Each row of a before or after table is a point. The points were changed in one or more steps. Then noise was added and the rows were shuffled. The steps act on columns, c1 being the first. Name the steps. A step turns or swaps two columns, mirrors them in a line or flattens them onto one, adds a multiple of one to another, or multiplies or shifts one. Angles are multiples of 10 degrees, from the lower column toward the higher: turns from -170 to 170, lines from 10 to 170 but not 90. Use the fewest steps. Two steps may share a column if one is a turn and the other turns, adds or multiplies; they go together, in the order done. Otherwise the lowest column goes first.
In the rows, 128 means zero.

Before:
[[110 113  96]
 [161 143 158]
 [153 122 122]
 [113 146 113]
 [120 147 129]
 [122 148 152]
 [171 127 162]
 [ 96 122 115]
 [104 168 128]
 [ 95 150 125]]
After, 10 rows:
[[235 130  97]
 [191 122 135]
 [212 143  96]
 [ 48 150 132]
 [ 81 112 160]
 [107 146 128]
 [113 149 106]
 [ 69 169 128]
 [ 49 122 143]
 [ 91 145 143]]
Steps: multiply c1 by 2.5; multiply c3 by -1

Before, 8 rows:
[[114 151 198  88 153 178 144 130]
 [136 165 143 107 145 125 139 157]
 [199  66 110 106 116 133  79 102]
 [145 128 121 131 150 156 164 108]
 [149 170 197 125 117 149 170 127]
 [152  43  93 150 102 127 117 150]
 [150  83  79 131  78 147  68 106]
 [145 161 177 156 166 167 135 145]]
After, 8 rows:
[[114 153 200  86 151 135 144 178]
 [201  67 112 110 116 153  80 132]
 [152  41  93 151 103 106 117 132]
 [145 126 120 130 150 152 164 153]
 [150 169 196 127 114 132 167 149]
 [150  83  79 132  78 153  70 144]
 [146 162 175 158 170 117 136 169]
 [136 164 142 108 144  99 138 130]]
Steps: turn c6 and c8 by 80 degrees

Before:
[[129 143 123 105  98 119 123 130  85 154  77]
 [ 83 135 109 132 120 111 125 122 179 140 142]
 [106  91 126  45 100 127 124 110 148 120 145]
 [126 179 119  96 127 141 150 145 171 133 180]
 [111 162  83 139 136 101 130  81 113 110  86]
 [157 136 131 123 154 148 109 133 189 118  67]
 [110  99 112 117  96 130 117 190 137   7 153]
 [106 128 158 118 136 135 160 168 119  15 110]
 [108  79  96 114 120 102 188 109 126  81 141]]
After, 9 rows:
[[109 100 117 196  93 128 116 186 139  13 113]
 [108  80  96 134 121 101 185 107 124  79 122]
 [128 177 118 192 123 141 152 145 173 130 101]
 [ 84 139 112 127 118 110 128 120 179 141 114]
 [128 140 123 126  98 120 124 126  88 152 186]
 [110 160  83  64 131 100 131  81 112 113 156]
 [106  92 126 198  95 127 125 109 143 117 159]
 [106 126 157 156 133 131 162 168 118  17 148]
 [160 134 130 100 155 149 112 131 191 120 182]]
Steps: turn c4 and c11 by -150 degrees; add 0.7 times c8 to c4

Before:
[[150 108 175 153 119  95 143 133 131  97 100 102 145 154]
 [124 192 128 184  73 187 106 132 157 116 160 175 122  75]
 [ 92 146 144 132 157 148 115 142 160  73 135 117 101 133]
 [157 128 178 109 127 125 118 170 158 159 106 105 162 210]
 [ 91 180 163 160 124 165  86  50 218 105 120 161 126 111]
 [118 155 124 205 110 181  63  76 192 118 199 153 142 121]
 [ 89 161 174 139 133 152 109  96 118  98 150 161 150 141]
 [192 116 155  98 169 124 111 170  90 120  96 107 151 115]
 [169 200 100 160 105 168 148 116 130 169 175  90 159 104]
 [118 113  99 148 126 128 133 130 162 179 106 135 182 169]
 [140 117 181 141 163  96 119 180  93 182  86  77 132 153]
 [116 132 155 142 113 168 124  78 175 129 176 169  92 111]]
After:
[[ 99 185 162 161 136  91  87  49 220  97 131 141 136 109]
 [154 104 174 152 155 157 144 132 133 101 136 127 103 154]
 [ 94 167 174 139 107 100 108  95 119  90 121 136 111 143]
 [149 123 175 109 149 128 116 170 156 164 139 127  91 208]
 [111 114 100 146 146 120 132 132 161 177 136 124  74 169]
 [102 144 144 133 107 114 116 141 161  66 149 131 160 134]
 [191 112 154  98 134 129 108 171  89 130 179 125 105 116]
 [117 138 155 144  94  96 122  78 174 125  93 131 170 112]
 [121 157 124 206  77  75  63  75 192 116  79 137 123 120]
 [162 190 100 159  99  83 149 115 131 177  82 139 104 104]
 [131 111 181 141 147 159 120 181  92 183 179 125 120 152]
 [126 197 128 184 129  73 104 133 153 116  64 145 145  75]]
Steps: turn c1 and c10 by 10 degrees; flatten c2 and c12 onto the line at 10 degrees; turn c5 and c11 by 120 degrees; turn c6 and c13 by 170 degrees

Before (10 x 24):
[[126 130 176  87 115 148 141 220  89  96 199 122 119  79 140 121  85 151
  159 119 122 125 100 119]
 [102 120 165 169  99 183  93  98 122 156 119 135 164 127 113 224 181 151
  163  97 137 178 132 105]
 [177 109 147  95 132 105 165 173 103 123 159 119 114 147  94 110 103 151
  153 109  99 130 115 106]
 [163 170 158  46 110 123 108 156  90 136 149 123 130 149 100 108  74 171
  139 136 107 145 105 123]
 [149 126  79 149 209 147 144 125 158 119 123 186  96 130  78 166 169  88
  120 128 190 147  67 135]
 [165 139 119  70  95 113 153 163  97 124 148  97 139 123 110 122 118 132
  149 119 133 162  87 156]
 [163  90 136  93 129 147 103 143 120 124 167 117 116  99 123  91 132 185
  153 111 123 112  91 117]
 [126 142  53 140 173 149 126  87 187 121 110 170 105 176  93 144 162  94
  169  97 177 198 104 110]
 [144 133 132  97  90 116 161 162  94 128 193 102 115 159 156 147 100 191
  125 136 124 133  84 112]
 [111 106 159  97 103 179 122 127 141 175  98  95 148  89 117 177 144 197
  172 124 140 142 142  64]]
After:
[[137 106 122  98 103 179 123 127 142 175  98  35 152  59 117 208 144  53
  172 124 140 142 142 102]
 [140 120 101 169  98 184  92  98 122 155 119  75 170 105 114 249 181  94
  162  96 138 178 132 131]
 [100  90 140  93 130 147 102 143 120 125 167  57 104 113 123 110 132  71
  153 112 123 112  92 101]
 [138 142 188 139 173 149 126  88 187 121 111 110 107 119  93 173 161 185
  170  97 177 198 104 179]
 [132 130  91  88 115 149 141 220  90  95 200  61 119 110 141 141  85  90
  158 119 122 125 100  81]
 [ 91 140 138  70  97 114 153 165  97 126 147  37 126 156 111 136 117 128
  149 119 132 163  87 119]
 [ 95 171 114  45 110 123 108 156  90 136 150  63 118 126 100 115  75  76
  138 135 107 146 104 150]
 [ 88 109 118  96 132 105 164 173 103 124 159  58  97 110  94 127 104 100
  154 109 100 131 116 150]
 [120 127 161 149 207 147 144 124 156 119 124 126  89 135  78 160 170 183
  120 129 191 148  67 129]
 [118 132 145  98  89 117 160 163  93 128 192  42 111 119 157 145 101  67
  126 137 124 132  85 162]]
Steps: mirror c1 and c13 in the line at 100 degrees; turn c3 and c18 by -160 degrees; shift c12 by -60; mirror c14 and c24 in the line at 40 degrees; add 0.7 times c19 to c16
